Rows are points. To make a cloud, some directions were put in groups of two or more. Within a group, all points are equally far from the middle, so they leave a hole (a ring in 2 directions, a hollow ball in 3). The other directions are filled evenly. Then the cloud was stretched, turned, moved and blurred a little. How many holes are there, and how many directions does each take, smallest first?

Cloud (19 x 3)
[[ 0.6  0.0  3.3]
 [-3.5 -3.3  1.6]
 [ 0.7  4.0  1.1]
 [-6.5 -0.4 -0.7]
 [ 3.8 -0.9  2.2]
 [-0.2  4.1  1.3]
 [-4.8 -2.6 -5.1]
 [-0.1 -6.6 -3.2]
 [-1.8  0.2 -5.6]
 [ 2.0 -5.2 -3.6]
 [-4.7  0.8 -4.9]
 [-3.7  4.3 -1.5]
 [-4.6 -4.6 -0.3]
 [ 3.5 -1.8  2.3]
 [-6.7  0.4 -2.7]
 [ 0.0  4.1 -2.3]
 [-5.9  2.1 -3.1]
 [ 4.0 -4.2 -2.0]
 [-1.1 -3.3 -5.6]]
Holes: 1 (3)

Cloud (27 x 4)
[[ 0.9  3.0 -3.9 -5.1]
 [-3.7 -5.3 -0.6  0.4]
 [-1.7  2.3  5.1  0.4]
 [-0.8 -4.8  0.5 -3.7]
 [ 4.4  1.6  4.0 -2.0]
 [ 0.7 -0.7 -4.8  5.9]
 [-2.1 -1.4  1.3 -6.2]
 [-4.1 -1.2  2.1  3.5]
 [-5.1  3.7  0.0  2.3]
 [-3.0  5.7 -0.7  1.0]
 [ 0.5 -0.4 -4.9  6.0]
 [-2.7 -5.7 -0.5  1.2]
 [ 0.9  5.4 -2.0 -4.0]
 [-0.8  1.2  4.8  1.8]
 [-1.8 -0.5 -7.0  4.9]
 [ 2.1  1.6  5.6 -3.2]
 [ 2.8 -4.4 -5.3 -0.4]
 [-4.6 -4.0  0.0  2.6]
 [ 1.1 -2.3 -7.5 -1.1]
 [ 3.5  1.3 -4.3 -4.2]
 [-5.7 -0.1  0.9  3.2]
 [ 5.2 -0.9  0.6 -4.3]
 [-6.5 -1.2 -1.5  2.8]
 [ 2.8 -1.5  3.0 -5.4]
 [ 5.0  0.2  2.4 -4.1]
 [-4.0  4.1 -2.5  3.2]
 [ 1.8  5.9 -1.8 -1.4]]
Holes: 2 (2, 2)

Cloud (29 x 4)
[[-1.1 -2.1 -3.2  1.5]
 [ 3.5 -1.4 -5.2  1.9]
 [-0.7 -6.4 -2.9 -0.1]
 [-0.1  3.2 -4.1 -3.8]
 [-5.0 -5.5  5.9 -2.8]
 [-6.1 -4.3  4.3 -4.5]
 [-1.6 -3.8  4.1  2.5]
 [-1.0  0.8  3.1  2.4]
 [ 5.1  2.6 -0.6  2.0]
 [ 1.3  2.1  3.6 -3.8]
 [ 4.0  3.6 -4.2 -0.6]
 [ 1.1 -4.8  4.9 -2.0]
 [-0.2 -4.5  6.1 -2.3]
 [ 0.9  0.6  3.5  2.9]
 [ 2.7 -5.1  3.6  1.9]
 [-1.2  0.9 -3.4  0.7]
 [ 1.2 -6.6 -2.2 -1.9]
 [-3.6  3.9  4.0 -2.6]
 [ 1.8 -2.5  0.6 -4.3]
 [ 3.7 -6.0  0.0  0.2]
 [-2.8 -6.1  6.1 -0.2]
 [ 0.3 -2.9 -1.6 -5.1]
 [-3.8  1.7  6.1 -4.2]
 [ 4.6  1.1 -5.0  1.6]
 [ 2.1  1.3  1.4 -4.3]
 [-0.1  4.2  3.8  0.0]
 [ 1.6 -5.5  4.5 -1.0]
 [-5.1 -6.1  5.1 -2.3]
 [ 3.8  1.3  1.8  2.9]]
Holes: 2 (2, 2)

Cloud (27 x 4)
[[-3.6  6.9  2.1  0.2]
 [-3.6  3.9 -3.5  1.4]
 [ 1.8 -5.6 -4.4 -3.4]
 [-4.4  1.9 -4.3  0.2]
 [ 2.3 -0.7 -4.6 -5.6]
 [ 3.8  2.3 -2.2 -6.2]
 [ 4.7  1.4 -3.1 -5.2]
 [ 3.0 -5.1 -4.0  0.7]
 [ 2.7  3.8 -2.7  2.1]
 [-4.3  2.4  4.1  4.1]
 [ 3.2 -2.0  3.3  0.0]
 [-2.3 -2.0  2.9 -3.6]
 [ 1.3  0.7  3.4 -5.1]
 [ 2.4 -3.2 -4.4  2.5]
 [-3.5  3.4 -3.8  2.0]
 [ 2.4  2.2 -3.7  2.5]
 [-1.2  5.0  0.7 -5.2]
 [ 0.7  3.4 -1.9 -6.3]
 [-3.9 -5.2 -1.2 -2.4]
 [-6.3 -2.9  1.0  0.4]
 [ 3.8  2.7  2.1 -5.6]
 [-1.3  5.6  3.6  3.4]
 [ 5.1  1.6 -3.5 -0.7]
 [-0.6 -1.5  3.2 -4.3]
 [-4.1 -1.7 -4.8 -2.2]
 [ 1.7 -6.6 -0.9 -1.8]
 [-1.4  5.4 -2.3  2.7]]
Holes: 2 (2, 2)

Cloud (50 x 6)
[[-1.2  2.6 -1.8 -5.4 -4.3 -1.2]
 [-0.6 -2.8 -2.8 -3.6  0.2  6.7]
 [-2.1  1.4 -1.1  5.5  3.8 -2.1]
 [-7.9 -2.6 -3.8 -4.7  5.6 -0.3]
 [-1.9  0.9 -4.3 -1.4  1.0 -4.8]
 [-2.6 -4.9  1.9 -3.3 -5.8 -1.5]
 [ 2.0  4.4  2.4 -0.4  1.4 -3.1]
 [-3.6  3.4 -3.6  4.9  1.5 -0.6]
 [ 3.1 -3.1 -2.4 -4.4 -8.8 -1.1]
 [ 2.2 -0.5 -3.9 -1.0  5.4 -0.4]
 [-5.8 -2.1 -3.8 -3.2  2.1  4.6]
 [-4.6  3.0  3.0 -1.8 -1.2  5.5]
 [ 0.0  2.5  4.0 -1.3  1.4 -6.1]
 [-3.4 -7.1 -1.0 -2.8  2.0  3.0]
 [-5.9 -0.6 -5.0 -1.4 -0.1 -0.9]
 [ 4.6  0.4 -0.3  1.6 -7.2 -2.8]
 [ 0.1 -4.2  4.3  0.5  1.9 -6.1]
 [-2.5 -4.6 -3.2  1.8 -1.6  3.1]
 [-1.6 -0.7  7.2  1.2  0.2  2.6]
 [-0.5  4.9  1.9  0.1  2.6  2.4]
 [ 2.0  3.2 -0.8 -0.4  1.9 -5.0]
 [-2.9  2.3 -3.3 -2.9  3.9 -3.3]
 [ 0.9 -0.5  7.1 -0.2  0.0 -3.6]
 [-1.1 -3.2  0.7 -0.4 -4.0  6.5]
 [-2.4 -4.2 -6.3 -1.2 -1.4  3.5]
 [ 2.2 -5.5  1.4 -3.8 -4.0  2.1]
 [ 0.6 -2.5 -2.4 -2.8  0.6  6.5]
 [-0.4  4.7  2.1  4.9  2.6 -3.8]
 [ 6.6  1.7  1.5 -3.2 -6.5  3.1]
 [-5.8 -4.6  1.7  2.8  4.5  1.8]
 [-2.6 -2.5  1.8 -2.5 -0.9  6.1]
 [-0.9  0.6 -0.8  4.8  1.3  6.4]
 [-2.1 -5.1  0.4  0.6 -3.1  4.1]
 [ 2.9  2.4  3.7  4.1  1.3  1.3]
 [ 0.9  0.3  6.4 -2.7 -1.1 -1.2]
 [-0.7  4.7  3.2 -2.3 -3.7 -0.4]
 [-3.0 -2.3  4.1  6.2 -3.3 -1.3]
 [ 2.5 -1.3  5.4 -2.8 -2.1 -3.2]
 [ 2.5  1.8 -1.2  5.5 -3.2 -3.0]
 [-1.5 -4.6 -7.2 -1.7  0.8  1.2]
 [ 5.4  0.5  1.1  5.8 -5.1  3.0]
 [-8.0 -1.1  2.0 -1.2 -4.7  4.4]
 [-3.5 -2.4  2.7  1.1 -3.3  6.7]
 [ 4.9  3.1 -0.5 -6.3 -4.4 -0.1]
 [ 5.9 -0.7  1.8 -0.6  0.9 -1.9]
 [-3.8 -2.8 -4.1  1.7 -3.4  5.2]
 [-1.6  0.9  4.6  3.6 -2.9 -5.5]
 [ 0.3  4.8 -0.1 -2.5  1.1 -2.9]
 [-4.4 -0.1 -3.9 -1.5 -6.3  5.4]
 [-1.6 -3.6 -3.9 -0.8 -0.5  6.2]]
Holes: 1 (4)

Cloud (55 x 6)
[[ 2.6 -0.7  1.9 -4.9  0.3  2.7]
 [ 3.6 -1.6  1.7  3.3  2.1 -2.3]
 [ 1.0 -2.7 -0.3  7.7 -3.6 -0.1]
 [-1.1 -2.3  5.0  3.9  1.6  2.8]
 [ 0.6  1.4  0.7  5.0  0.2  1.8]
 [ 1.9 -0.4  3.4 -0.4  0.0 -0.1]
 [-1.0  0.0  3.0  3.2  1.5  4.2]
 [-3.7  0.8 -5.0  3.1  3.3  0.2]
 [ 7.1 -3.0 -0.2 -5.5 -9.0  0.6]
 [-4.0  2.8  0.3  8.7  2.6  1.2]
 [ 1.8 -1.7  4.1  4.1  6.8 -2.5]
 [-7.1  0.2  3.4  4.2  4.8  6.1]
 [-0.3 -4.3  4.4 -5.5  1.3  0.1]
 [ 1.6  1.7  1.1 -6.8 -3.6  0.2]
 [-3.9  0.2  1.2  5.0  3.7  4.8]
 [-0.6 -0.1 -0.1 -9.1 -6.3  3.9]
 [-2.7 -0.9  0.3  2.2  1.9  1.6]
 [-4.4  2.6  4.8 -0.4  0.3 -1.0]
 [ 5.8 -2.1  3.2 -0.2  1.7  1.6]
 [ 0.4  3.1  0.4 -7.2 -1.4  6.1]
 [-2.2 -0.3  2.7 -1.4 -2.7 -2.1]
 [-1.5  4.7 -0.3 -1.6 -0.8 -1.0]
 [-0.3 -5.5  5.5  3.8  1.4  3.2]
 [-5.2  1.0  2.4 -3.8 -3.8  2.3]
 [ 0.4  1.4  0.9 -2.9 -6.4  1.7]
 [ 2.1 -4.1 -2.1  0.8 -4.2  2.4]
 [ 1.5  1.7  1.1 -8.8 -2.4  7.3]
 [ 3.0  0.8 -3.8  1.3 -2.1  3.1]
 [-1.1  2.2 -3.7  2.0 -2.0  1.1]
 [ 2.2 -0.1  2.0 -7.4  1.7  0.6]
 [-4.5 -0.1 -5.0  6.4  4.3 -1.4]
 [ 0.5  0.8  2.7  0.0  1.0  0.1]
 [-2.1 -6.5  1.6  0.2 -0.3  5.9]
 [ 6.2 -1.8  4.8 -6.6 -4.3  1.2]
 [-1.2 -7.2 -1.9  0.0  3.1 -0.1]
 [-3.2  1.5  3.4  3.9  0.6 -0.2]
 [ 4.0  3.3 -0.7  3.5 -0.2  2.8]
 [ 1.5  4.6  1.1  1.0  3.6  0.5]
 [-5.8  0.0 -0.4  1.4  6.2  2.1]
 [-1.4 -3.2 -1.0 -4.3 -6.1  2.2]
 [-4.1 -1.4  0.5 -3.6 -6.8  0.2]
 [-5.2 -1.3  3.3  4.3  7.3  1.0]
 [-2.1  3.3  0.0 -5.0  2.1  6.1]
 [-0.1  6.4  0.7  8.6  5.7  1.9]
 [ 0.5 -1.7 -0.7  7.2 -2.2 -0.2]
 [-3.8  0.0 -2.6  4.0 -2.3  3.2]
 [-2.9  3.7  3.0 -0.2 -2.3 -4.0]
 [ 0.4 -0.5  4.8  4.4  0.7  2.7]
 [-6.3 -4.8 -0.1  9.1  1.0  0.2]
 [ 0.7 -0.3 -0.1 -3.3  1.8  5.6]
 [ 1.3  2.2  6.4 -2.0 -2.5 -1.1]
 [ 5.9 -2.8  1.4 -6.3 -4.2  3.7]
 [-4.0 -5.7  3.6  5.6  1.9  1.4]
 [ 2.2 -4.5  2.8 -1.6 -3.9  1.7]
 [-1.5  2.8 -2.4  3.0 -4.2 -1.8]]
Holes: 0

Cloud (77 x 8)
[[-0.8  4.3 -1.8 -3.4 -4.5 -0.1 -1.5  4.0]
 [-1.0 -2.2  4.2  0.8 -5.9  2.7 -5.7 -0.1]
 [ 3.3  2.2 -1.9 -1.7 -3.5  1.0  0.3  4.7]
 [-1.9  5.1 -6.6 -4.3  1.9  5.2  4.8 -1.6]
 [ 4.6  0.4 -2.9  1.1 -6.0 -0.4  3.9  3.0]
 [-3.4 -1.1 -4.4  4.6  2.2  0.6  2.9 -0.5]
 [-1.7  0.2  4.0 -0.7  2.3  0.6 -2.3  2.3]
 [-4.8  4.0  2.9  3.6 -3.4  5.0 -2.2  2.0]
 [-0.3  3.6  2.3  1.3 -3.7 -3.0  1.4 -5.2]
 [ 0.9  0.3 -0.1 -5.2  5.2  1.8  0.6 -7.2]
 [-2.9 -0.9  1.6  2.7  3.1  1.5  2.2 -3.8]
 [-3.8 -4.2  2.6  0.8 -2.2 -0.2 -5.3 -3.8]
 [ 1.8  1.2  1.2  3.6 -3.4  5.1 -4.4 -0.7]
 [ 7.0  1.8 -2.4  3.9 -1.3  0.6  0.9  2.8]
 [ 2.5  5.5 -3.1 -0.8 -3.1 -1.3  6.0  3.4]
 [ 2.1 -1.4 -2.5  2.3 -3.5  3.2 -4.2  2.2]
 [ 0.8 -1.6 -3.2 -3.1 -2.3  3.9  2.1 -6.3]
 [ 0.7  0.3  4.9  2.8 -3.7 -5.0 -0.7 -1.3]
 [ 3.6  3.4  1.6 -3.1 -4.1 -2.8  2.6 -6.7]
 [-3.0  7.2  1.2  0.7  2.1  3.9  1.3 -5.5]
 [ 3.4  5.0 -1.2  3.9  0.4  5.7  4.5  0.6]
 [ 7.3  1.1 -0.2 -1.9  4.3 -1.0  1.4 -2.6]
 [ 1.0 -3.1  3.3  0.5 -7.2 -3.0  0.0 -2.0]
 [-1.9  1.5  1.4 -0.6 -7.3  3.5 -5.8 -2.5]
 [ 1.2  2.1  5.6  2.6  2.7 -0.8  7.9  2.7]
 [-0.3  5.8 -2.3  3.9  0.0  4.6 -0.4  1.5]
 [-4.8  3.5 -3.4  4.0  1.3  2.4  0.9  1.7]
 [-0.6  3.1 -2.6 -5.2 -1.7 -4.0  6.2  1.1]
 [ 1.5 -2.1  3.8  0.8 -4.9  2.7 -4.4 -1.1]
 [ 1.1 -2.9 -2.9 -1.9  0.0 -6.9  2.9 -1.0]
 [-6.6  0.1 -4.6 -0.4 -0.8  0.4  4.9  3.0]
 [-2.9 -1.6  1.0 -4.6  4.1  2.1  0.4 -4.6]
 [-1.8  0.4 -3.7  3.0  1.7  5.5 -4.5 -1.0]
 [ 0.3  2.9  1.9 -0.7  4.8  5.7 -1.0 -5.6]
 [ 1.0 -0.6 -6.1  2.8 -0.4 -4.9  5.3 -2.0]
 [-4.7  6.1 -3.6  1.3  2.4  2.9  0.5  2.4]
 [ 2.8 -2.4 -5.3 -0.1 -2.4  2.4 -3.1 -6.5]
 [ 6.0  1.0 -4.7 -0.4  6.7  0.6  8.3  0.0]
 [-2.9  1.3  1.7  5.5 -3.4  2.3 -4.4 -0.5]
 [-7.3 -0.2 -0.4 -4.7  2.2 -3.4  0.9 -1.7]
 [ 5.7 -0.7  1.8 -1.1 -4.5 -0.7 -1.0 -6.2]
 [-3.5  1.9 -0.4 -5.1 -0.4 -2.8 -4.2 -3.5]
 [-1.5  5.2 -3.5 -5.0  4.1 -0.7  7.9  0.0]
 [-0.8 -3.2 -2.6  1.0  0.8  1.4  2.7 -6.5]
 [ 0.1  3.1  1.9 -1.5  6.2  1.0  2.8 -0.3]
 [-2.1  3.2 -5.1  0.1  5.3  5.4 -0.2  0.0]
 [ 1.8  1.8 -1.6  0.6  3.8 -2.2 11.3  5.4]
 [ 0.7  8.1 -2.2  3.2 -0.4  4.9 -1.9 -4.7]
 [ 7.1  6.8  0.1 -2.1 -0.6 -1.4  1.1  0.4]
 [-1.2 -5.8  1.8 -3.3 -2.3  1.2  0.2 -3.2]
 [-2.0  2.9  4.1 -2.0 -2.8  1.2 -6.6 -2.7]
 [-1.2 -3.5 -4.0 -0.7 -2.9 -6.8  5.4  2.5]
 [ 6.2  2.5  1.2 -1.4  3.0 -1.6 -0.6 -5.2]
 [ 0.1  1.1 -1.7  6.5 -5.1 -3.6  3.7  0.5]
 [ 3.2 -1.7 -1.0 -2.9  3.1 -4.5  2.6 -4.5]
 [ 0.5  5.4 -1.7 -4.2 -0.3  3.3 -5.4  1.5]
 [-2.0  0.5 -1.7 -4.3  0.6 -2.7  8.7  4.1]
 [-3.1 10.4  1.3 -3.7  3.8  1.9 -0.6 -1.6]
 [ 1.6  3.7 -0.4 -3.9  0.8  3.3  2.3  5.5]
 [-1.4  3.8  1.9 -0.6 -1.0 -3.7  4.3 -5.4]
 [ 2.5 -5.5 -2.8 -2.1 -3.1 -3.8  5.2  4.7]
 [ 3.3 -2.3 -0.4 -2.2  0.8  6.7  0.4 -5.4]
 [ 2.3 -0.9 -3.1 -2.5  0.9  1.7  6.8  5.2]
 [ 1.0 -5.7  1.7 -1.0 -3.9  0.3 -2.0 -4.0]
 [ 4.1  1.1 -6.6  0.8  3.6 -1.2  0.8 -4.4]
 [-0.8  1.7  3.1  3.0  2.0 -4.3  3.5 -3.4]
 [ 4.1  1.0 -2.8  0.2 -5.2  3.4 -4.3 -5.4]
 [-3.4 -2.7  1.7 -5.6  3.7  2.6 -0.7 -0.9]
 [-0.4  5.5 -2.5  2.8 -0.3 -3.7  6.3  3.6]
 [-0.3  0.6 -0.4 -5.1 -0.7  1.6 -5.3  1.8]
 [-5.4  4.2  1.4 -6.6 -2.1 -2.1  3.9  2.2]
 [-7.8  4.4  3.3 -3.8 -3.9 -3.4 -0.7  3.3]
 [-2.4  4.8  1.3 -5.2 -1.1  2.7  0.9  6.6]
 [ 0.5  3.4 -5.3 -4.0 -1.1  2.6  5.9  1.2]
 [-4.4  0.3  0.9 -1.8  1.9  7.2  2.2 -2.1]
 [-3.3  1.0 -0.6  5.9 -1.9 -1.2  5.1 -0.5]
 [-1.4 -0.6  1.5 -6.3  2.9  3.8 -1.0  2.3]]
Holes: 2 (2, 4)
